Each row of a before or after table is a point. The points were changed in one or more steps. Then noise was added and the rows were shuffled. The steps act on columns, c1 being the first. Name the steps. A step turns or swaps two columns, mirrors them in a line or flattens them onto one, adds a multiple of one to another, or multiplies or shifts one. Angles are multiples of 10 degrees, from the lower column toward the higher: turns from -170 to 170, lines from 10 to 170 but not 90. Use the fewest steps. Two steps may share a column if one is a turn and the other turns, adds or multiplies; they go together, in the order done. Otherwise the lowest column goes first.
In the rows, 128 means zero.

Before:
[[161 135]
 [ 99 111]
 [151 127]
 [111 130]
 [150 115]
 [138 169]
 [120 128]
 [101 127]
 [120  92]
 [132 105]]
After (10 x 2):
[[ 94 129]
 [172 117]
 [112 130]
 [112  90]
 [136 105]
 [147 168]
 [ 70 111]
 [193 137]
 [ 75 127]
 [173 128]]
Steps: multiply c1 by 2

Before (12 x 4):
[[139 118 129 151]
 [113 158 146 117]
 [150 169 171 163]
 [134 130 117 124]
 [110 110 127 141]
 [140 132 139 144]
 [141  85 159 136]
 [ 99  96 144 134]
 [221 164 153  91]
 [103 165 165 124]
 [166 114 123 177]
 [147 129 160 122]]
After (12 x 4):
[[173 172 149 163]
 [161 128 147 121]
 [141 133 139 144]
 [158  83 139 141]
 [150 164 221  90]
 [145 159 112 114]
 [127 114 110 142]
 [115 131 134 124]
 [141  98  98 134]
 [131 117 139 152]
 [125 113 169 179]
 [164 166  98 128]]
Steps: swap c1 and c3

Before, 10 rows:
[[132  99  73 169 130 119 170 105]
 [107 118  79 136 148 103 173  83]
 [120 104  95 168 146 141 157  64]
 [111 149 141 142 121 101 146 128]
 [109 123 161 101 115  94 143 123]
 [137 115 126 101  86 133 101 128]
 [179 101 101 134 144 133 107 104]
 [121 153 139 109  80  81  95 122]
 [118 129 140 138  92  71 166  96]
 [183 142 120 100 108 155 112 114]]
After:
[[184 117 122  58 107 132 131 143]
 [118 104  76 131 129 115 167  99]
 [101 127 136 102 126 109 141 149]
 [181 103 103  96 142 107 130  99]
 [134 124 139  71  83  83  91 150]
 [103  97 139  99  93  75 159 131]
 [105 130 165  62 114 103 133 124]
 [ 95  83  77  92 147 113 165 118]
 [148 128 129  60  86 127 105 114]
 [108  65  99 127 147 143 148 104]]
Steps: add -0.5 times c1 to c6; turn c1 and c7 by 20 degrees; swap c2 and c8; shift c4 by -40

Before:
[[107 107  88 115 199 103 100 137 102]
 [108 138 112 139 143 117 146 156 136]
 [166 144 184  93 187 137 105 123 194]
 [100  83 113 141 154 141 119 104 141]
 [102 158 112 164 152 101 121 120 129]
 [110 140 144 111 111 140  89 166 131]
 [115 129  98 150 135 179 163 139 159]
 [129  93 138 141 154 103 143 182 114]
 [144 136 143 172 201 159  95 142 114]
 [150 114 172 116 130 107 148 131 144]
 [102 153 118 133 126 111 149 139 107]
 [192  99 150 142 141 119  83 134 141]
 [187 109 166  95 128 119 126 162  97]
 [151 141 142 116 128 103 184 107 123]]
After, 14 rows:
[[128 123 107 142 155 101 145 180  94]
 [107 137 143 139 144 119 142 155 138]
 [152 119 120 114 128 101 186 106 146]
 [105 115 159 114 202 102 100 139  89]
 [186 103  88  98 129 118 129 161 119]
 [101 154 125 145 153 144 117  99  87]
 [141 111 116 169 199 160  95 141 135]
 [113 162 159 150 133 179 160 140 131]
 [104 102 140 133 126 112 151 140 141]
 [150 146  83 121 134 110 149 134 138]
 [193 143  99 143 141 117  82 133 111]
 [106 121 149 166 149 101 122 117 146]
 [165 175  77  91 190 140 106 124 183]
 [113 127 119 108 111 139  87 166 148]]
Steps: turn c2 and c3 by 160 degrees; turn c2 and c9 by -70 degrees
